Rows are points. Each copy is the shape, with its points in the same order, turned, moved and blurred by noise. Is it also mirrored, or only turned?
In the rows, zero is written as 128.

Shape (6 x 2):
[[108 163]
 [ 80 140]
 [138 156]
 [188  97]
 [150 134]
 [112 100]]
Copy 1 (6 x 2):
[[176 116]
 [173  80]
 [155 143]
 [ 71 132]
 [126 129]
 [122  81]]
Copy 1 is: mirrored
Copy 2 (6 x 2):
[[170 139]
 [170 103]
 [145 166]
 [ 71 164]
 [125 162]
 [117 113]]
Copy 2 is: mirrored

Shape (9 x 3):
[[113  86  93]
 [111 119 149]
 [154 182 185]
 [138 138 139]
 [102 109 113]
 [ 98 136 137]
 [185 165 143]
 [ 90 100 123]
 [189 141 184]]
Copy 1 (9 x 3):
[[165  63 128]
 [125 106 151]
 [111 182 125]
 [126 136 114]
 [153  92 146]
 [138 114 159]
 [131 168  79]
 [146  73 163]
 [ 81 162  86]]
Copy 1 is: mirrored
Copy 2 (9 x 3):
[[171 105  92]
 [108 120 118]
 [ 82 177 167]
 [126 142 136]
 [140 114  94]
 [114 139  93]
 [132 182 177]
 [132 109  86]
 [110 138 203]]
Copy 2 is: only turned

Shape (11 x 6):
[[112 106 174 106 127  99]
 [112 185 141  67 130  82]
 [155 115 105 133  80 165]
 [ 91 170 132 141 103  84]
 [107 185 136 119 148 100]
 [115 152 120  76  84 160]
 [144 123 154 101 140 127]
 [162 103 128 143 148  91]
 [150 175 106  98 112 142]
 [176 121 174 147 127 106]
 [100 154 174  80 114 137]]
Copy 1 (11 x 6):
[[122 173 152 156 169 119]
 [ 92 165 144 185 129 192]
 [125  79 167 116 105 107]
 [103 179 122 169  90 123]
 [137 169 110 183 107 160]
 [ 94  87 159 181 132 132]
 [144 146 153 150 159 146]
 [149 166 135  91 134 144]
 [123  97 156 158  99 167]
 [166 175 181 119 131 127]
 [117 139 163 204 153 134]]
Copy 1 is: only turned
Copy 2 (11 x 6):
[[141 122 148  70  81 109]
 [170  59 103  79 130  90]
 [130 179  73 106 118 165]
 [117 110 113  98 150  72]
 [155  91 129 110 147  90]
 [137 118  75  67 142 164]
 [167 125 127  97  95 132]
 [147 143 125 138  72 103]
 [163 115  76 117 147 140]
 [185 173 130 108  92  90]
 [165 106 135  47 138 133]]
Copy 2 is: only turned
Copy 3 (11 x 6):
[[ 96 126 157 132 151 110]
 [ 46 149 176 142 127 183]
 [173 108 162 103  96 146]
 [ 80 133 132 164  80 146]
 [ 83 155 138 164 126 183]
 [122 119 213 127  99 176]
 [124 143 165 121 158 150]
 [125 135 101 100 149 136]
 [125 147 174 113 106 203]
 [130 180 129 104 135 109]
 [ 95 147 206 152 135 147]]
Copy 3 is: only turned
